Rows are points. The last column is the point's height on a tilted bowl or saddle (a function of degree 2), plus a little noise. Count its main directions that bend up, bend down and stay straight.
In the rows, 128 means zero.

Points (11 x 3)
[[111 100 106]
 [161  99  93]
 [182  41  69]
 [154 169  79]
 [135 101 102]
 [110 164  93]
 [128 118 103]
 [148  89  97]
 [140 143  94]
 [ 61  39  83]
 [169 204  50]]
Directions: 0 up, 2 down, 0 straight

Points (10 x 3)
[[ 64  88  94]
 [184 115 135]
 [167 152 148]
 [ 99  72  83]
 [182 157 155]
 [ 99 164  84]
 [107 158 100]
 [147 180 112]
 [103  87 102]
 [197  61  26]]
Directions: 0 up, 1 down, 1 straight

Points (15 x 4)
[[214 147 121 171]
 [172 147 173 147]
 [151 143  89 107]
 [ 93  74  76 158]
 [ 80 197 150  66]
 [119 185 137 110]
 [141 126 137 130]
 [191 113 156 124]
 [170 143  67  76]
 [155 214  92  91]
 [ 82 132  89 132]
 [ 24 112 143 185]
 [ 91 106 106 153]
 [146 162 170 135]
 [138  56 197  19]]
Directions: 1 up, 2 down, 0 straight

Points (16 x 4)
[[174 107 136 134]
 [176 106 177 105]
 [151  75 127 134]
 [ 93 121 163 155]
 [ 65 183 179 222]
 [ 62 154  69  76]
 [150  45 132 118]
 [149 175  86 114]
 [148 190 162 127]
 [181  75  53 234]
 [156 142 142 130]
 [100 114 161 147]
 [148  68  69 179]
 [149 175 213 149]
 [ 96 126 151 149]
 [129 195  87  93]]
Directions: 1 up, 2 down, 0 straight

Points (22 x 5)
[[101  84 146 208 144]
 [123 138 110 249 237]
 [117  79 122 176 117]
 [137 144  47 111 166]
 [111 165  58 166 208]
 [123 116 139 154 143]
 [138 124  90 116 131]
 [116 156 143 142 152]
 [ 87  72 101 112 144]
 [142 138  18  54 205]
 [114 101 169 162 161]
 [104  96  60 115 159]
 [164 131 101 151 146]
 [140 173 108  68  83]
 [112 148 110  99 125]
 [179 176 203  91 133]
 [153 170 157 153 163]
 [ 71 115 157 167 191]
 [102 170 129 141 161]
 [ 72 129 136  78 165]
 [114 124 151 166 162]
 [118  99 153 105 141]]
Directions: 3 up, 1 down, 0 straight

Points (24 x 5)
[[139 110 230  90 139]
 [ 54 115  87 163  60]
 [ 93  63  77  99 138]
 [124 145 100 201 155]
 [106 152 104  80 124]
 [ 88 126 153  92 117]
 [138 188 144  45 154]
 [110 112 232 136 109]
 [147 130 112 243 196]
 [122 145  81 112 146]
 [157 168 172 142  85]
 [ 91 131  29 195 221]
 [149 170 156 130  96]
 [108 152 123 110 106]
 [115 127  85  80 143]
 [ 94 196 134 109  91]
 [ 38 117 192 140  71]
 [100  67 187  23 230]
 [118 143 111 152 118]
 [153 161 118 113 129]
 [172 151 145 223 130]
 [179 123 144 126 106]
 [124 176 116 156 111]
 [164 120  66  84 194]]
Directions: 1 up, 1 down, 2 straight

Points (42 x 7)
[[ 85  80 132 158  69 156 191]
 [185 121 172  54 222  44 148]
 [ 96 114 153 129 105 249 190]
 [174 202 119 137 135 147 106]
 [104  99  88  78  67  43 144]
 [133 103 152  98 106 126 116]
 [125 121  89 148 151  97  96]
 [166 163 115 198 147 132 100]
 [ 71  16 159 145 142 145 111]
 [200 107 148 196 126 163 154]
 [126 171 124 183 193 134  91]
 [ 74 187 105 120 123  93 161]
 [ 61 189 160 195 148 134 108]
 [ 17 106  34 121 141 141 249]
 [151 129 118 122 169  77 100]
 [158  87 116 117 159 130  85]
 [115  98 123 146 166 127  89]
 [192 130 149 178  63  87 129]
 [160 151  88 210 107 216 122]
 [123 140 114 150 174 111  97]
 [159 114 132 152 155  54  80]
 [155  85 163 114 131 125 100]
 [182  75 166 128  86  91 106]
 [138 150 173 116 104 190 125]
 [118  78  69 137  78  62 101]
 [133 106 104 128 147  83  86]
 [245 163 102 102  95 118 164]
 [204 158 141 140 103 133 128]
 [140 173  96 125 192  77 134]
 [127 225  84 102 123  67 192]
 [ 96 110 183  91 132 138 120]
 [130 130 140 150  98  98 113]
 [115 126 169 135 138 161 122]
 [126 139 163  99 128 120 120]
 [161 186 112  88 165 106 161]
 [146 106 120  54 136  63 118]
 [206 162 141  59  96 172 146]
 [ 60 203 175 174 180 129  95]
 [109 166 198 125 142 118 112]
 [109 138 107 158 165 178 116]
 [123 173 115 138 158 123 113]
 [127 132 125 128 180 184 110]]
Directions: 2 up, 1 down, 3 straight

Points (61 x 9)
[[ 63  88  64 190 147 146 207 156  97]
 [143 160 141 155  47  94 124 148 131]
 [131 157 109 155  92 116 151 151 139]
 [127 100 197 188 108 157  92 170  46]
 [127 137  82  89 127 121  40 102 130]
 [158  89  41 135  52 124 129 110 165]
 [ 95 167 173 213 101 139 125  85  79]
 [100 105 155  94 159 119 110  99  83]
 [107 172 198  84 132 131 111  96 129]
 [124 114 152  80 101  42 157 128 123]
 [ 36  84  74  86 107  92 156  95  95]
 [169 100 174  92 226 148 126 180  78]
 [148 143 120  62 150 123  99 100 112]
 [ 62  87  92  91 119  97  83 151  88]
 [102 111  58 114 106 140  93 124 133]
 [ 35 117 126  72 134 133 141 127  90]
 [ 46 149 201 162 132  91  40  88  16]
 [ 63  43 163 175 122 183 122 108  12]
 [139 137 133 150  97 148 131 113 125]
 [ 96 120 116  55 180 117 135 137  92]
 [107 139 147 148  75 170  92  80 100]
 [205 156 113  95 109 131 119  81 120]
 [110 108 131 150  80 130  63 124 104]
 [120 170 111  99 169 151 133 197 128]
 [119 173  73  91 184 198  91 123 132]
 [113 110 157 187 171 105 137  60  70]
 [151 149 118  60 134 113 209 152 138]
 [116  96 122 167 120   8 119 128  72]
 [134 182 180 113 135  95  41 176  75]
 [154 111 112 149  88  82  98 176 105]
 [117 235 150 191 121 190 136 175 105]
 [ 94 110  77  99  71 138 135 123 135]
 [ 93 143  71 109 180 121  80 119 120]
 [127  95 150  83 157 197 173  77  92]
 [132 184 100 165 103 179 105 150 120]
 [ 41 125 138  89 128  99  91 148  89]
 [107 121 103 154  93 169  82 117 108]
 [161 132 206 196  74 136 152 111 120]
 [ 76 102  53  96 219 146 140 102  77]
 [116  78 143 133 161  88 115  89  63]
 [136 178 153  77 152 102 119 151 130]
 [130 101 165 158  87  40 124  51  98]
 [ 62 116 144 189 189  93 172 136  82]
 [190 208  86 157 114  70 115 233  88]
 [171 159  62  73 197  97 121 150 129]
 [ 16 112 142  74  94  65 156 108 120]
 [166 110 126 139  86 171 179 169 122]
 [193 119 169 191  80 203 153 145 107]
 [112 106 100 114 177 175 104 207  68]
 [114 122 133 112 131 104 107 207  80]
 [132 134 152  96 127 119 164  53 121]
 [115  31 137  86 112 183  34 196  23]
 [ 90 137 162 125 114 107  69 108  93]
 [119 194 121 187 149  89 188 177 154]
 [161 126 170 147 144 156 148 119 124]
 [133 142 103 113 160 106 106 152 118]
 [132  65 178 127 137 117  93 190  40]
 [133 163 129 170   7 174 129  58 113]
 [ 56  81 101 111  96 217  99 128  49]
 [ 94  64 142 191  79 127 107 145  68]
 [ 79 198  88 100 115 121 156  85 147]]
Directions: 2 up, 4 down, 2 straight
